Every row gives one point. Each copy is the shape, with its points in the same order, stretched, turned, moved and blurred by noise. Say if it was mirrored as well.

Shape, 7 rows:
[[ 11   0  -1]
 [ -6   3 -15]
 [  2  32 -54]
 [-24 -26 -15]
 [ 10   5   7]
 [  6  91   1]
 [ -1 -12  -6]]
Copy 1:
[[  3   3  -1]
 [-16   9  -1]
 [-29  56 -16]
 [-39 -18 -13]
 [  7   4   9]
 [ 10  78  59]
 [-10  -6  -9]]
Copy 1 is: only turned
Copy 2 (7 x 3):
[[ 21  -5  -2]
 [ -1 -10  -9]
 [-21 -53 -18]
 [  3  13 -37]
 [ 24  -4   9]
 [-28 -56  67]
 [ 21  -4 -17]]
Copy 2 is: mirrored

Shape (9 x 6):
[[ 34  28 -20 -34  87   7]
 [-29  -2  13  43 -42   0]
 [ 19 -11  -5  35  -9 -29]
 [ 39  33 -12 -29  27  15]
 [ 22   2  -8  33 -23  35]
 [-12 -27 -27  12 -19  18]
 [ 43  20 -17 -42  17   3]
 [ 10 -37  26  29 -10   0]
 [ 13   4  21  -6 -20  11]]
Copy 1:
[[ 46  27 -23 -52  64  19]
 [-21   7  20  66 -25  -6]
 [ 23   5 -17  45   2 -28]
 [ 46  16 -10 -29   8  29]
 [ 22 -23  12  41 -16  28]
 [-24 -34  -6  25 -15   2]
 [ 42  12 -14 -37  -3   9]
 [ 13 -20  27  35   6 -35]
 [ 19   4  28   3 -22  -4]]
Copy 1 is: only turned
Copy 2, 9 rows:
[[ 29 -55   5 -95  43  -7]
 [-32   3  10  45 -40  -5]
 [  9 -34  -7  42  -3  -9]
 [ 37 -11  -4 -53   1  -8]
 [ 14 -18   9   5 -51  22]
 [-15 -13 -26   7 -20  34]
 [ 40 -10 -14 -52  19  -9]
 [ -1  -6  19  38 -10  30]
 [ 18  10  13  -1  -8   1]]
Copy 2 is: mirrored
Copy 3 (9 x 6):
[[ 22 -29 -52  15 -62 -50]
 [-20  21  26  31  49  34]
 [ 34   6  11  33  36  -5]
 [ 26  10 -40  -5 -39 -14]
 [ 14   6 -19  23  17  48]
 [ -7 -23  -1   4  37  25]
 [ 33   7 -29 -24 -32 -19]
 [ 21 -16  37  30  14  29]
 [ 10  18  16  -1  -7  24]]
Copy 3 is: mirrored

Shape, 14 rows:
[[ 12  24 -23  13 -22  25  35  17  34]
 [  4 -25  22 -49 -14 -36  -7 -21  19]
 [ 49  14 -26 -34  38 -18  15  -6  18]
 [ -5  -1  28  13  26   4  -9  34  39]
 [ 14  26 -36 -25 -22  22 -44  27 -15]
 [-14 -13  29   5  20   7 -18  -5 -41]
 [-10 -31  20   9  21 -22  24  -9 -22]
 [  3  26 -38  19  25  -9  21 -13 -42]
 [ 22   4  19  11  15 -33  30   4 -30]
 [-22 -55 -47 -56 -23  18  21  11  17]
 [ 21 -55  -8   8  29  28 -17  26 -25]
 [  0 -32  15 -34  26  51 -45  34 -35]
 [ 35  15   5 -15 -25   7 -30 -25  30]
 [  2  17 -53   2   5  32 -49  43 -33]]
Copy 1:
[[ 46  -1 -14   9 -25  22  64  16  26]
 [ 12 -16   5 -23   1 -28 -17 -41  15]
 [ 51  -1 -27 -29  29   5  35 -12 -18]
 [  5  -4  19  13  35   1  13  24  39]
 [-11  20 -29 -20 -35  20  11  30 -16]
 [-16 -17  50  12  12   7  -5   1 -26]
 [ 11 -49  33  16  19 -14  19 -19 -17]
 [ 25  -4  -1  26  -1   7  62  -3 -59]
 [ 42 -25  30  10  10 -27  20   7 -34]
 [-11 -61 -40 -42 -32  19  47 -28  23]
 [ -6 -62   7  -3  18  39  -3  20 -14]
 [-39 -26  26 -39  13  41 -15  32  -8]
 [ 31  26  -4  -1 -10  20 -15 -15  18]
 [-33   6 -33   1 -19  35  24  47 -31]]
Copy 1 is: only turned
Copy 2 (14 x 9):
[[ 12  21  -5  20 -34  20  34  36  58]
 [ 10 -13 -14 -38 -25  -6 -23  -6   5]
 [ 42  38 -38 -25   7  -4  15  27  26]
 [ 14   3  17  22  33  -1 -26  20  50]
 [  7  53 -45  22 -41  43 -33  46   9]
 [  3  -1   4  16   9  20  -3  10 -37]
 [ 14 -24   2   4   5  -6  22   8 -24]
 [  7  38 -44  21  -2  -9  43  39 -25]
 [ 40  12  17   1   1 -12  32  25 -25]
 [-15 -45 -56 -26 -37  36  -3  49  27]
 [ 43 -32 -34  39  20  35 -10  34  -8]
 [ 13 -14 -28  14  26  71 -47  40 -13]
 [ 29  32 -28  -4 -43  24 -14 -17  35]
 [-11  38 -58  55  -1  35 -19  67  -5]]
Copy 2 is: only turned
Copy 3:
[[  2  34   7   9  19  40  38  13  37]
 [-17 -14  23 -24 -13 -53   3 -10  30]
 [ 31   3  -1 -39  49 -11  23 -16  24]
 [ 14   6  32   5  36  10 -30  35  34]
 [ 11  43 -29 -42 -10  14  -3  19 -15]
 [-15 -39  21  -3  -1   7 -17  26 -36]
 [-21 -52  19  21  22 -11  11  20  -3]
 [-13 -19 -24  11  49  25  36  -1 -23]
 [ 11 -20  23  32  27 -12  35   4 -17]
 [-31 -18 -16 -54 -15 -18  36  48  54]
 [ 42 -50  -5 -19  -9  18 -10  46  -2]
 [ 14 -26  11 -62 -18  13 -33  63 -26]
 [ 10  24  12 -24 -15   9 -12 -33  25]
 [ 18  29 -48 -31   7  36 -11  41 -29]]
Copy 3 is: only turned

Shape, 18 rows:
[[ 14 -20  30  -2 -25   7   5 -40  23  29 -24  -4]
 [ 15 -33 -10 -38  -4 -11  36  -2  26  14 -19   9]
 [ 21  -3   0   1 -21  -5  -6  30 -29 -36  -4  16]
 [  1  52   9  24 -24 -12   1  -7   8  31  -9  18]
 [ 13  -3  15 -52 -20  36 -21  28  30 -56  37  12]
 [  0 -25 -11 -49  -7 -15   1  41   4  11  15  18]
 [ 25  18 -23 -10 -19 -17   4  66 -23 -67  -3 -48]
 [ 10  -3  -5 -53  -2   3 -27 -44   1  30   2  10]
 [ 25 -33  -3  19 -10 -18 -48 -26  33  26  15   1]
 [-34 -16   5  47  -6 -12 -53 -44  23 -49 -21   7]
 [ 11   4  -7 -28  96 -17   2  -8  -3  14   1  29]
 [-14  -9  -2  -5  -3  71  15 -43   0 -13 -14   5]
 [-29 -30  -4 -12  16  -9  11 -42  17  10  -6 -80]
 [  1  20   3   4 -16  -5  20 -14 -33 -23  21  19]
 [ 25  -6  19 -28  -2 -10  -1  21 -26  11  18  21]
 [ -8  53  12 -34 -22 -16 -49 -19 -66 -10  -5   1]
 [  2 -13   3 -45  37   9  28 -31   7 -69 -18  24]
 [ 25 -31 -22 -20  -1  -1  33 -33  38  21  -4  24]]
Copy 1:
[[ -5 -17  53   2 -18  14  10  -2  39 -17 -15  -9]
 [  4 -47  11 -20   6 -39  29  -5  23 -16 -11  -7]
 [ 12  12 -19  -2  -6  -6  -7 -19 -26 -23  13   5]
 [  7  37  28 -19 -35   5  22   4  13  37 -23  36]
 [-13  15 -16 -67  17  -8 -10 -12   7 -59  59 -20]
 [ -8 -35  -2 -49  -5 -44   4 -12 -19   1  21  -8]
 [ -8  51 -42  -5   5 -29  25   3 -50 -17  18 -41]
 [-20 -16  24 -49 -12  -7  -4 -57  28  11 -17   0]
 [-27  -3  24 -13 -21 -26 -46  -5  53  -5  -8 -13]
 [-75  23 -16  14 -18  32 -30  -1  20 -47 -19  47]
 [-20 -24  27 -40  82 -32   0 -45   9  36 -28  51]
 [-16 -17 -15 -15  20  59  17 -30  48 -22  11  11]
 [-82 -11  31  15   1  -2  41 -14  28  -1   2 -31]
 [  3  18 -12   8 -14  -3  22 -52  -1   1  25  35]
 [ 23 -14  23 -25   3 -27  -9 -32 -22   7  21   0]
 [-27  43   6 -29 -38  24  13 -73 -49  15  -9  22]
 [-22 -15 -12 -23  59  -2  29 -42  14 -61  -2  39]
 [ 14 -39   6 -22   3 -32  14 -13  58  -6 -16   4]]
Copy 1 is: only turned
Copy 2 (18 x 12):
[[ 25 -29  34   7  -2 -17 -10 -35  28  40 -13  -8]
 [  3 -53 -26 -27  11 -21   5 -14   4  17 -33  17]
 [  1   4   0 -21  -9 -13 -44  27 -42  13 -12  -2]
 [-34  48  -5   6  -3 -19 -11   4  20  29 -17 -17]
 [ -9 -31  10 -67 -42 -12  -2  44 -15  14  36 -12]
 [-16 -42 -38 -43   6   1 -24  40  -9  36 -11  22]
 [ 10  -4 -67 -38 -25 -10 -50  55 -37  -9  -1 -50]
 [-19 -18  12 -33  16 -21 -26 -37  31  33  22  11]
 [ 11 -35   3  34 -15 -29 -30 -11  23  32  28  41]
 [-25 -32  49  45 -33 -40 -50  14  18 -41  -9 -11]
 [-23 -15  -1 -19  87 -18   8  22  34 -35   7  40]
 [-22 -27  32   4  11  -4  20 -32 -12   5  16 -33]
 [ 11 -67 -34   8   4   5 -19 -16  55 -14  11 -43]
 [ -9  21   5 -19  -8  22 -27  -4 -16  -7  -2  -2]
 [  0   3   2 -34  21   5 -34  25  -7  23  -1  22]
 [-23  42  16 -44  12  -9 -88   0   1  11  12 -31]
 [-10 -47  37 -47  11 -20  10  -4   3 -59 -16   3]
 [ -1 -37 -13  -8   3 -24  26 -39  17  18 -12  34]]
Copy 2 is: mirrored
Copy 3 (18 x 12):
[[ -6 -11 -13 -11 -28  11   9   8  50  19 -45 -19]
 [ 14  -8 -15 -55  -9  -8  32  -8   4  24 -13  -1]
 [ 18  23  26  -1  11  -3  -2  25 -34 -19 -10  -9]
 [ -2  32 -15  22 -26  28 -25  36  13  36   0  15]
 [ 63   0  76 -26   6  17 -15 -26  -8   8   5 -22]
 [ 22  -4  15 -57  -2 -19  -4   7 -29  29  24 -29]
 [ 32  57  47  12  31 -15  30   6 -87  21 -23 -17]
 [  0  -5  -5 -33 -11 -21 -52 -29  19  29 -19 -19]
 [ 16 -28   5  29 -33 -45 -16  13  39  26  -8 -26]
 [-22 -18  64  38 -22 -31 -16  31  25   9 -52  43]
 [-12 -10  -1 -36  78 -32 -14  -4  19  39  27  21]
 [-16 -44  18 -12  13  49 -11 -25   3  -1 -52   8]
 [-55 -12  24 -10   0 -24  35 -30  -4  73 -53 -28]
 [-22  33  22   0  -6  19 -10  -8 -22 -16   7   7]
 [  4  19   6 -29  15  -5 -15  14  -2   0  20 -39]
 [-32  65  22  -5   9 -14 -83  12 -30   7 -27 -13]
 [  3   5  47 -58  46  -2  19 -41   7 -10 -31  48]
 [ 19 -27 -21 -33 -21  -7  21 -29  24  15  -5  11]]
Copy 3 is: mirrored
